Each row is a point. To make a cloud, some directions were put in groups of two or more. Within a group, all points are equally far from the middle, so they leave a hole (a ring in 2 directions, a hollow ball in 3). The other directions are filled evenly. Then the cloud was stretched, turned, moved and blurred a little. Count the holes, and give their numbers of directions, smallest first.

Cloud (13 x 2)
-3  -30
27  -37
8  51
-11  45
28  -29
-11  13
60  26
20  -39
-19  26
-8  20
40  36
-11  -24
9  -24
Holes: 0

Cloud (13 x 2)
2  36
-9  4
-24  35
47  -2
-26  -33
40  5
31  -42
-26  -42
-2  -30
-41  -6
-24  9
-16  60
16  -14
Holes: 0

Cloud (21 x 3)
-27  59  6
35  4  21
-4  4  -51
-46  29  36
-23  28  41
9  9  10
9  3  36
45  1  59
54  -9  10
4  35  2
-30  -38  15
33  14  36
48  10  -47
-37  0  -35
-5  -10  60
-23  2  11
-34  -3  -10
13  -12  -52
-26  -30  56
17  55  14
-19  -7  -52
Holes: 0

Cloud (22 x 3)
50  -30  -7
9  54  -1
-17  37  29
59  -4  -15
-8  -13  40
1  55  20
9  -18  42
18  6  26
28  60  38
39  -56  -5
-2  19  20
46  5  -25
43  -16  -9
25  39  33
-4  10  30
20  -18  -9
29  -6  -11
14  -54  10
-2  45  35
32  22  -24
19  -15  -20
-22  -3  24
Holes: 0

Cloud (27 x 4)
29  -6  19  20
33  -49  -16  4
15  20  -11  -12
0  -59  9  35
11  -14  2  -22
23  -20  -38  41
-4  26  -24  14
-3  11  25  -38
-2  -11  39  -14
21  -10  -31  2
13  -15  -10  52
-11  7  -38  23
44  -55  -49  42
13  -56  -30  21
24  -49  8  1
-11  -37  20  40
-24  49  -6  8
-49  27  -11  16
39  -26  21  31
37  -45  -14  3
44  -38  27  15
-31  45  47  -7
5  -12  -43  34
50  -33  -11  37
32  -60  -53  44
42  -32  19  38
-14  -40  12  29
Holes: 1 (3)

Cloud (32 x 4)
-32  31  -20  -29
21  26  -48  -9
-29  -12  9  37
2  5  13  -34
-27  40  -18  -7
26  -7  -27  37
33  -15  -18  11
-10  15  -2  -43
-7  -23  13  -31
-10  -22  -39  -9
-23  -30  -20  -12
-20  44  -26  -13
-18  -40  16  14
-36  12  -35  -37
4  -17  46  10
-14  -2  45  24
-17  -9  22  -31
40  4  -9  2
6  34  -42  25
5  -38  18  34
-14  -30  -16  26
13  -37  21  33
29  18  -34  32
-10  18  -21  46
-21  -23  2  40
-37  14  19  7
2  -13  -47  6
-2  0  28  57
0  25  -39  34
29  15  -38  26
5  26  -4  51
1  9  11  60
Holes: 1 (4)

Cloud (54 x 6)
12  -21  26  6  -6  16
-16  18  -3  -10  11  -3
2  -46  16  34  8  11
22  7  -13  -11  -2  -16
-21  -19  15  -11  0  18
36  -16  -7  4  15  -7
27  -27  28  27  -6  -10
5  2  4  16  31  -11
10  9  29  46  3  -2
-3  -10  -25  2  4  11
3  2  -18  13  20  14
22  -7  -5  -19  22  24
5  10  36  29  -6  8
1  -1  -32  11  14  4
15  28  21  18  -26  -8
17  -38  -13  -20  17  15
20  5  32  -4  11  -12
5  1  15  -5  -11  -12
1  14  -8  13  -8  9
19  -34  19  25  4  -10
-13  -3  9  43  -16  -9
-3  -18  1  -18  10  17
23  -13  3  1  10  -17
-4  -22  -22  -37  6  3
19  -5  2  -34  13  9
21  16  -19  -5  3  -12
3  -4  -11  20  10  -4
22  0  -3  26  18  21
11  21  13  7  -8  -13
-15  11  4  8  -6  -20
14  -32  4  -23  12  13
13  -30  12  -22  11  14
35  -12  1  -9  24  19
34  19  7  -14  3  -1
19  9  3  -4  -14  -2
20  -16  -26  27  4  -6
6  -16  -11  -60  12  0
-2  -18  22  21  1  -6
27  0  1  -11  3  6
15  -20  -18  -6  12  -23
-12  -20  32  31  4  -4
-14  8  28  0  6  -18
2  -29  11  -28  -11  -8
3  18  0  15  1  -16
29  -5  37  6  -8  13
11  -43  -2  29  8  4
-4  -21  1  34  -2  1
-3  -13  -5  -32  23  -11
0  -3  -27  -10  1  -14
7  -41  -3  0  22  18
12  -10  -20  -1  -1  17
11  20  20  30  -5  -5
29  -4  19  -20  21  2
9  -20  -9  8  21  -15
Holes: 0

Cloud (48 x 6)
-18  6  39  -35  15  -6
20  -51  -12  -24  7  41
19  26  40  10  -29  -49
-5  -55  4  -38  -19  25
-24  -1  44  26  -3  -29
23  -12  46  33  -1  -39
38  -30  -12  -3  -40  20
31  14  -3  25  3  14
-9  46  16  -31  7  -19
-12  27  38  26  53  20
-43  -25  12  -44  4  3
30  -31  32  45  8  -17
1  -29  -24  -18  -50  -22
33  -32  44  7  36  17
45  21  33  37  -7  -11
-60  32  13  21  12  -3
35  -28  53  24  26  -10
46  -30  7  -16  16  16
-15  -22  35  15  -27  4
-30  -14  11  26  34  49
26  -17  56  12  33  -11
-44  -6  26  -20  5  -28
29  -39  -10  -3  -29  39
-2  27  41  53  16  -26
7  13  35  21  39  38
20  -3  -15  -40  -6  -26
12  -55  11  -31  -23  22
-33  28  3  -52  -1  -4
-1  7  -32  -33  -35  14
-46  47  16  23  6  -24
-37  3  -24  -49  -19  -24
-6  19  31  -7  -40  0
-17  -24  30  -27  -29  12
38  -7  19  -25  15  7
36  15  45  32  -19  -14
10  47  41  2  16  -40
23  -20  25  30  10  -42
49  -47  24  27  18  3
-46  54  25  0  28  0
11  -46  -22  -18  -2  -12
8  -7  25  16  -45  -32
15  22  30  12  -19  18
13  -25  -9  -32  -30  -39
-7  -11  -7  -40  -20  43
-39  -39  13  4  32  12
-6  -12  -19  17  30  3
-18  7  27  -39  28  12
51  -9  16  11  -22  19
Holes: 1 (6)
